Each wall is flat, endless, passes through zero and stands at right angles to its row. A trip goes straight from one point to another. List the walls that it crosses, first one first.
In the rows, 128 means zero.

Walls:
(1): 36,176,125
(2): 122,174,141
(3): 123,152,155
(4): 71,128,171
(5): 102,126,207
(6): 90,167,141
(7): 163,184,175
(8): 135,70,102
Trips:
122,127,101 to 173,91,128 => 1
89,222,205 to 142,148,167 => 1
144,112,154 to 87,97,127 => 7, 3, 1, 6
67,170,142 to 117,142,169 => none
97,132,72 to 192,143,83 => 6, 1, 7
91,98,135 to 91,112,143 => 3
133,80,118 to 198,87,95 => none

Walls:
(1): 88,146,113,181,170,171,118,197,186,145,112,95
(2): 94,139,125,112,133,168,137,102,111,104,159,107
(3): 160,115,147,134,117,79,48,116,172,101,92,129
(4): 108,96,173,201,62,119,174,174,163,173,114,100
(5): 94,108,117,64,127,150,114,77,130,133,160,144
(6): 85,123,177,158,53,112,136,131,208,87,40,207
(7): 142,157,101,86,99,105,142,155,200,139,187,126
Trips:
116,200,128,125,124,133,119,181,142,127,159,155 to 104,131,152,152,75,75,126,135,171,99,52,208 => 2, 4, 3, 1, 7
66,127,106,150,164,148,100,109,170,93,149,149 to 130,176,100,205,112,65,159,220,172,96,151,94 => 5, 4, 2
124,126,115,152,118,157,137,51,148,112,115,107 to 79,100,159,35,147,78,129,139,116,29,93,76 => none
140,73,131,91,123,138,140,156,138,157,194,93 to 88,98,78,57,93,223,146,62,178,79,115,181 => 4, 6
99,122,49,133,121,107,104,82,84,120,142,173 to 68,88,112,156,104,117,102,118,146,118,217,118 => 7, 4, 1

Walls:
(1): 119,160,135,169,159,99,170,170,145,103,127,111,99,85,135,134,105,129,171,131,117,158,135,165,119,119,128,76,168,152,158,99
(2): 80,113,167,132,99,124,96,93,168,108,123,40,53,127,133,169,104,78,134,167,128,145,97,117,154,147,121,92,135,177,96,149
(3): 139,123,89,145,110,121,140,185,98,123,113,88,92,153,126,154,123,203,120,71,119,123,73,114,131,69,97,100,92,184,135,119
(4): 174,68,133,102,159,78,103,75,164,128,141,158,163,124,129,88,85,137,138,122,120,164,111,167,98,152,168,99,170,183,118,123
(5): 110,141,109,69,73,124,117,126,143,133,112,150,129,149,186,107,170,100,147,134,41,115,131,113,132,88,139,136,141,116,138,163
(6): 81,175,130,131,57,142,72,115,108,171,146,78,166,139,128,109,165,149,71,127,109,107,121,166,141,161,123,82,142,124,105,99
(7): 141,119,170,63,71,102,143,176,52,171,155,60,111,146,72,146,149,157,122,118,152,164,106,139,98,149,202,96,72,145,146,130
(8): 119,85,161,111,179,61,77,122,149,141,135,155,133,136,81,159,116,84,107,144,167,167,87,147,117,119,205,164,112,118,171,83
(9): 138,100,135,104,141,127,161,122,143,112,138,159,163,143,143,156,142,97,171,117,146,128,84,117,97,154,97,118,126,139,117,107
Trips:
137,135,90,169,90,125,152,121,120,105,98,68,135,140,150,144,145,148,185,59,100,85,96,118,194,106,93,125,87,143,133,108 to 72,134,158,134,81,157,129,94,91,184,159,141,89,136,93,122,152,128,176,95,97,49,172,152,130,72,104,55,103,99,124,133 => 9, 7, 1
118,94,131,98,123,55,130,106,100,103,163,149,146,115,134,143,156,116,170,145,142,139,182,184,98,73,139,176,109,119,97,212 to 59,128,173,86,153,202,146,163,135,184,159,115,113,116,184,117,155,146,83,146,119,148,132,153,101,128,191,69,97,129,128,147 => 9, 6, 2, 4, 1, 8
